Each row of a before or after table is a point. The points were changed in one or more steps. Then noise was added and the rows were shuffled. The steps act on how far a point lies along the listed directions, d1 being the first. Write out the steps. A step turns or swaps two directions, mirrors them in a line or flattens them onto one, adds a multiple of one to another, or multiplies one. Angles are multiples of 10 degrees, from the lower direction toward the higher: turns from -170 to 170, lines from 10 to 170 but not 90. Use the fewest steps. Two steps may share a direction if one is a turn and the other turns, adds or multiplies; they go together, in the order done. Otherwise the lowest direction goes first.

Directions:
(1): -0.44 -0.41
(2): +0.41 -0.44
Before:
+0.91 -0.92
+0.33 -0.35
-0.06 +0.37
-0.27 -0.04
-0.10 -0.22
-0.41 -0.20
-0.18 +0.16
-0.29 +0.36
After (8 x 2):
-0.06 +0.49
-0.19 -0.15
-0.44 +0.05
-0.04 +0.18
+0.11 -0.48
+0.31 -1.20
-0.25 +0.13
+0.09 +0.35
Steps: turn d1 and d2 by -30 degrees

Directions:
(1): -0.05 -0.77 +0.35 -0.10
(2): -0.33 +0.15 +0.06 -0.77
Before (10 x 4):
+0.62 -0.14 +0.06 +0.13
+0.08 -0.54 +0.13 +0.49
-0.32 +0.37 -0.10 -0.36
+0.01 +0.10 -0.19 +0.45
+0.28 -0.14 -0.10 +0.69
-0.53 +1.19 -0.34 -0.21
-0.51 -0.40 +0.38 -0.98
-0.09 -0.45 +0.26 +0.04
+0.57 -0.12 -0.36 +0.81
+0.15 +0.42 -0.16 +0.08
After, 10 rows:
+0.16 -0.13 -0.12 +0.68
+0.22 +0.30 -0.34 +0.59
+0.06 -0.37 +0.18 +0.29
+0.62 +0.17 -0.04 +0.18
+0.02 +0.43 -0.09 -0.22
-0.35 +0.06 +0.01 -0.43
-0.09 +0.32 -0.24 +0.26
-0.25 -0.96 +0.53 -0.49
-0.78 +0.75 +0.00 -0.86
+0.44 +0.46 -0.56 +0.57
Steps: turn d1 and d2 by -40 degrees

Directions:
(1): +0.17 -0.43 +0.39 -0.37 -0.38 +0.57 -0.50 +0.64 -0.07
(2): -0.87 -0.44 +0.18 -0.01 -0.53 -0.16 -0.25 -0.54 -0.05
Before:
+0.49 +0.53 -0.23 +0.15 +0.62 +0.16 +0.37 +0.15 -0.02
+0.24 +0.41 -0.62 +0.28 +0.49 -0.57 +0.70 -0.41 +0.06
-0.47 -0.50 +0.49 -0.39 -0.54 -0.04 -0.40 +0.00 -0.05
+0.03 +0.45 -0.45 +0.02 +0.34 -0.39 +0.23 -0.22 +0.08
+0.93 +0.72 -0.56 +0.13 +1.03 -0.19 +0.61 -0.31 -0.06
+0.75 +0.41 -0.18 +0.05 +0.25 +0.11 +0.23 +0.58 -0.24
-0.08 +0.13 +0.07 -0.14 -0.03 -0.31 +0.25 +0.05 -0.11
+0.58 +0.48 -0.35 +0.55 +1.00 -0.02 +0.38 -0.08 +0.23
+0.05 +0.04 +0.03 -0.15 -0.12 -0.03 +0.00 +0.08 +0.12
-0.31 -0.17 +0.51 -0.09 -0.47 -0.15 -0.05 +0.08 -0.01
+0.34 +0.59 -0.58 +0.61 +0.74 -0.67 +0.67 -0.23 +0.07
After, 11 rows:
+0.50 +0.66 -0.64 +0.58 +0.86 -0.67 +0.73 -0.13 +0.06
+0.08 +0.49 -0.44 +0.01 +0.37 -0.32 +0.26 -0.21 +0.06
+0.67 +0.64 -0.26 +0.16 +0.75 +0.19 +0.42 +0.28 -0.02
+0.96 +0.50 -0.21 +0.07 +0.43 +0.14 +0.33 +0.74 -0.19
-0.43 -0.24 +0.54 -0.08 -0.53 -0.10 -0.06 +0.04 -0.03
-0.08 +0.18 +0.07 -0.12 +0.01 -0.30 +0.25 +0.05 -0.07
+0.07 +0.05 +0.03 -0.13 -0.12 -0.06 +0.00 +0.11 +0.15
+0.33 +0.48 -0.65 +0.27 +0.54 -0.58 +0.72 -0.35 +0.10
+1.21 +0.87 -0.60 +0.13 +1.21 -0.15 +0.70 -0.17 -0.04
+0.80 +0.60 -0.43 +0.52 +1.09 +0.04 +0.43 +0.02 +0.25
-0.64 -0.55 +0.51 -0.42 -0.65 -0.08 -0.42 -0.09 -0.05
Steps: multiply d2 by 1.3
